Each point is reached from the start by the listed moves, each made once or not at all, plus a little noise. Is the number of moves made odd or even? Then give how often each move was made.
(in the rows, 128 means zero)

Moves:
(1): [167 135 130 111 136]
(2): [125 180 143 144 109]
Start: [142 134 122 112 119]
Points:
[180 142 124  96 127] -> odd (1, 0)
[177 192 139 110 107] -> even (1, 1)

Moves:
(1): [173 124 126 128 139 119 129 134 129 126 134 142 127 123]
(2): [151 194 112 134 132 132 125 119 132 121 113 104 136 105]
(3): [133 147 189 113 104 129 125 130 138 145 118 125 123 140]
(4): [123 134 161 194 142 133 157 116 115 145 124 141 131 128]
(5): [116 131 144 122 175 125 117 129 127 121 147 128 127 124]
(6): [136 119 129 140 135 182 129 109 132 114 132 114 147 146]
(7): [119 140 123 122 134 119 193 138 135 113 123 149 116 144]
(8): [131 137 136 132 119 145 116 177 124 135 160 124 124 147]
(9): [121 123 123 132 127 121 125 132 164 133 132 136 126 136]
(10): [136 139 119 115 143 143 150 124 127 174 150 139 133 120]
(11): [123 126 125 131 116 118 131 112 123 119 155 128 117 125]
Start: [ 92 104 165  92 137 144 122 135 135 120 115 119 122 141]
Points:
[100 167 138 109 140 181 183 103 183  77 133 110 124 163] -> odd (0, 1, 0, 0, 0, 1, 1, 0, 1, 0, 1)
[111 126 196 157 218 193 215 157 159 143 216 166 116 179] -> odd (1, 0, 0, 1, 1, 1, 1, 1, 1, 1, 1)
[152 217 222 137 141 146 221 165 174 174 168 153  98 155] -> odd (1, 1, 1, 1, 0, 0, 1, 1, 1, 1, 1)

Moves:
(1): [172 135 125 136 135 141 113 128 124 128 129 123 118 122 140 125 121 139
 128 121 133 116 120 135 125 126]
(2): [124 155 123 122 124 131 125 131 119 124 129 127 120 123 119 120 134 130
 129 146 134 133 126 123 123 129]
(3): [127 132 150 129 134 125 133 132 135 131 129 131 124 128 128 122 127 121
 120 129 128 131 129 134 128 128]
(4): [126 122 130 173 118 120 136 123 146 120 135 135 127 135 114 125 114 133
 129 125 130 111 133 135 121 117]
(5): [114 129 137 141 172 118 124 123 123 132 121 131 126 113 119 132 125 128
 122 136 131 123 115 139 122 130]
(6): [126 134 132 144 136 158 132 126 130 124 129 126 119 138 136 137 140 131
 125 129 125 127 124 126 129 132]
(7): [136 132 124 118 133 127 155 121 114 127 127 130 123 130 133 129 125 128
 120 132 123 119 127 130 121 124]
(8): [125 131 124 128 135 135 128 157 132 124 129 125 130 121 131 129 125 121
 129 127 128 125 128 129 133 119]
(9): [133 139 121 118 129 128 136 129 157 114 128 127 132 128 133 131 126 129
 138 128 126 138 117 133 133 131]
(10): [131 125 124 135 122 128 132 126 139 163 128 127 121 121 136 134 135 124
 128 139 126 126 133 126 135 134]
(11): [126 126 136 127 132 127 113 132 123 122 170 120 128 124 140 129 116 151
 122 139 131 129 125 119 138 135]
(12): [133 116 111 122 129 130 121 149 124 127 134 182 137 130 123 126 135 152
 138 128 130 130 135 127 132 139]
(13): [131 137 134 124 121 135 135 127 130 138 122 113 163 125 137 112 133 127
 134 136 128 109 130 124 137 125]
(14): [129 135 131 126 131 120 120 132 127 143 129 132 128 156 122 133 123 130
 132 130 119 118 127 135 133 130]
(15): [114 124 133 144 125 122 131 127 119 120 121 137 122 128 161 120 125 128
 139 127 136 129 123 127 132 126]
(16): [131 136 136 133 116 124 128 125 135 116 124 132 141 126 133 166 138 128
 129 135 143 136 125 132 121 130]
(17): [140 117 120 142 137 113 127 132 131 122 135 121 122 133 127 128 170 123
 115 130 126 126 135 137 121 126]
(18): [127 130 137 128 127 121 126 133 129 135 126 112 121 120 127 137 129 153
 126 118 136 130 130 126 141 132]
(19): [134 132 130 132 128 132 138 129 128 130 136 120 123 123 117 125 136 123
 161 127 124 130 132 126 121 130]
(20): [133 112 131 133 131 133 132 135 127 122 125 120 126 139 125 124 125 125
 122 152 127 140 135 137 133 129]
(21): [121 121 118 114 131 129 125 125 141 125 142 122 123 132 121 117 131 117
 124 126 167 121 133 135 122 140]
(22): [132 129 122 141 143 120 137 127 127 139 136 128 143 135 127 127 134 129
 131 124 148 164 125 119 133 130]
(23): [130 128 120 126 138 126 132 110 129 116 130 128 130 128 121 134 113 126
 128 131 128 135 175 124 141 144]
(24): [121 129 119 131 120 132 129 127 115 126 130 133 129 121 141 126 126 131
 130 115 124 143 130 166 128 131]
Start: [128 136 118 143 144 135 130 123 143 128 118 102 138 155 156  96 127 139
 121 149 159 120 111 109 120 113]
Points:
[149 160 112 203 168 125 181 115 131 145 131  78 115 191 178 146 190 154
 143 201 189 170 167 114 141 146] -> odd (0, 1, 0, 0, 0, 1, 1, 0, 0, 1, 0, 0, 0, 1, 1, 1, 1, 1, 1, 1, 0, 1, 1, 0)
[132 140 127 180 208 146 117 182 164 138 185 124 112 171 142 126 196 151
 122 227 206 124 121 143 123 151] -> even (0, 1, 1, 0, 1, 1, 0, 1, 0, 1, 1, 1, 0, 1, 0, 1, 1, 0, 1, 1, 1, 0, 0, 0)
[148 128 138 249 192 128 180 144 146 156 177 117 165 143 170 126 190 202
 126 193 192 149 122 165 133 138] -> even (0, 0, 1, 1, 1, 1, 1, 0, 0, 1, 1, 1, 1, 0, 0, 1, 1, 1, 1, 1, 0, 1, 0, 1)
[185 140 121 205 152 113 153 173 175  86 127 150 127 149 198 125 155 186
 125 136 189 106 103 143 117 103] -> odd (1, 0, 1, 1, 0, 0, 1, 1, 1, 0, 0, 1, 0, 0, 1, 1, 1, 1, 0, 0, 0, 0, 0, 0)
[138 134 113 194 197 131 189 130 159 150 149  70 104 153 186  97 183 127
 133 148 218 149 169 108 135 141] -> even (0, 0, 1, 0, 0, 1, 1, 1, 0, 1, 0, 0, 0, 0, 1, 0, 1, 1, 1, 0, 1, 1, 1, 0)
[176 166 110 187 167 165 116 185 199  99 192 102 138 152 166  73 163 204
 110 167 215  83 109 126 136 126] -> odd (1, 1, 1, 1, 0, 1, 0, 1, 1, 0, 1, 1, 1, 0, 0, 0, 1, 1, 0, 0, 1, 0, 0, 0)
[202 132 113 207 165 178 148 178 155 153 140 122 172 154 192 110 208 148
 150 177 187 159 129 162 132 127] -> odd (1, 0, 1, 0, 0, 1, 0, 1, 0, 1, 0, 1, 1, 0, 0, 1, 1, 0, 1, 1, 0, 1, 0, 1)
[122 148 111 162 157 120 163 137 157  86 191 140 111 179 159  75  94 197
 159 181 198 135 169 164 148 156] -> odd (0, 1, 1, 1, 0, 0, 1, 0, 1, 0, 1, 1, 0, 1, 1, 0, 0, 1, 1, 1, 1, 0, 1, 1)
[127 122  77 159 209 115 164 152 152  82 139 146 139 167 170 122 163 135
 158 178 200 142 153 191 123 147] -> even (0, 0, 0, 0, 1, 0, 1, 1, 1, 0, 0, 1, 0, 1, 1, 1, 1, 0, 1, 1, 1, 0, 1, 1)

Moves:
(1): [128 127 129 124 119 120 144 130 119 123 129 119 136 114 121 126 118 132
 131 127 122 135 130 128 142 130 126]
(2): [158 133 141 130 127 112 145 145 131 129 125 129 129 123 123 136 133 131
 120 119 126 128 124 138 136 123 131]
(3): [119 138 137 134 114 131 121 135 126 123 124 121 118 119 140 123 136 122
 148 119 120 136 123 146 122 129 125]
(4): [129 118 127 128 120 123 121 127 138 122 134 142 126 128 144 134 132  97
 122 122 122 113 120 113 129 114 136]
(5): [144 144 142 143 121 133 129 123 125 125 131 113 105 124 126 125 123 115
 120 121 125 119 129 129 132 129 117]
(6): [128 147 130 128 157 145 130 121 124 145 137 120 144 132 113 121 125 128
 117 148 127 134 115 136 104 144 111]
(7): [135 134 128 127 132 134 132 124 134 138 119 132 132 121 111 127 130 132
 127 129 128 120 123 128 113 133 122]
(8): [129 127 140 119 115 131 127 129 135 132 141 128 129 113 129 130 131 131
 128 116 116 130 123 145 132 137 139]
(9): [142 116 126 135 119 127 118 123 133 140 125 129 133 125 119 129 126 131
 134 148 123 119 118 120 121 130 119]
(10): [145 129 129 139 133 135 122 130 120 132 133 119 135 120 141 132 124 120
 114 126 120 115 121 120 136 141 139]
(11): [144 137 131 134 138 141 127 117 112 139 131 112 115 120 173 117 134 129
 113 114 121 139 137 123 120 162 122]
(12): [128 126 133 121 126 123 138 131 129 126 129 128 126 131 131 128 124 125
 131 121 127 122 120 130 136 130 135]
(13): [122 123 127 125 135 131 121 122 117 132 127 132 125 124 123 131 129 124
 123 138 121 114 126 130 120 124 123]
(14): [137 139 140 120 126 148 111 110 125 128 132 120 110 112 143 126 126 138
 132 125 114 139 124 132 125 127 134]
(15): [124 130 132 131 116 144 126 121 124 134 126 128 131 136 137 124 122 130
 123 124 128 136 133 121 132 129 121]
(16): [140 125 134 115 121 115 134 123 132 134 125 119 128 121 130 117 139 126
 130 121 110 124 134 139 142 121 141]
(17): [129 129 130 120 129 121 130 133 131 122 129 137 125 124 118 131 126 132
 139 131 127 126 128 136 142 129 125]
(18): [130 136 155 134 122 133 144 128 121 126 125 131 126 123 118 129 131 132
 134 149 129 114 135 119 126 119 121]
(19): [137 148 136 142 119 124 137 128 126 131 123 131 128 129 136 133 138 128
 136 126 144 130 125 133 123 133 128]
(20): [141 111 118 132 111 163 131 106 104 118 135 139 112 109 128 124 136 123
 126 130 101 123 142 121 136 124 123]
(21): [126 126 134 135 132 122 119 122 127 126 131 133 122 138 134 131 126 116
 129 118 127 124 124 115 132 130 134]
(22): [139 143 126 136 114 139 118 124 130 133 128 143 120 131 128 127 131 146
 129 132 124 126 131 125 118 123 128]
(23): [134 130 136 137 123 130 140 126 123 123 135 121 131 130 128 129 124 137
 145 127 137 128 129 130 125 128  95]
(24): [134 127 130 150 127 136 146 123 126 136 129 140 123 122 130 121 122 124
 110 123 128 121 127 123 135 133 130]
Start: [117 124 120 116 122 142 134 131 132 137 133 133 120 114 110 143 112 132
 130 120 154 133 120 134 146 126 137]
Points:
[156 162 166 147 104 215 156  86  95 149 140 158  94  82  84 140 124  95
 120 157 125  80 119 123 122 123  84] -> even (0, 0, 0, 1, 1, 1, 1, 0, 0, 0, 0, 0, 1, 0, 1, 0, 1, 1, 1, 1, 0, 0, 0, 0)
[194 167 186 134 109 191 141  92  93 184 160  82  80  20 154 108 106 118
 107 106  64 113  85 178 165 201 131] -> even (1, 0, 1, 0, 1, 1, 0, 1, 1, 1, 1, 1, 1, 1, 0, 1, 1, 0, 0, 0, 0, 0, 0, 1)
[169 167 162 167  96 158 133  99 108 141 151 137  68 115 181 144 118  96
 125  86 148  95 111 110 131 149 104] -> odd (0, 0, 0, 1, 1, 0, 0, 0, 0, 0, 1, 1, 1, 0, 0, 0, 0, 0, 1, 0, 1, 1, 1, 0)
[227 174 183 139  78 208 138  96 106 170 163 127  69  55 166 121 135  87
  98  60  54 100 101 151 162 175 139] -> even (0, 1, 1, 1, 1, 1, 1, 1, 0, 1, 1, 1, 0, 0, 1, 1, 1, 0, 0, 1, 1, 1, 0, 0)
[143 139 140 144  80 210 140  90  63 135 140 104  67  65 163 117 115 112
 119  98  97 141 145 135 154 158 100] -> odd (1, 0, 1, 0, 1, 0, 0, 0, 0, 0, 1, 0, 1, 0, 1, 0, 0, 0, 0, 1, 0, 0, 0, 0)
[198 153 193 163   7 199 167  92 123 159 137 174  60  49 118 125 140 104
 148 110  86  71 112 141 167 118 126] -> odd (0, 0, 1, 1, 1, 0, 1, 1, 1, 0, 0, 1, 0, 0, 1, 1, 1, 1, 1, 1, 0, 1, 0, 1)
[178 134 149 151  99 211 153  88  93 164 177 113 103  46 184 111 135  87
 105  84  74 118 112 151 147 178 117] -> even (0, 0, 1, 1, 0, 1, 0, 1, 0, 1, 1, 0, 0, 0, 0, 1, 0, 0, 0, 1, 0, 0, 1, 1)
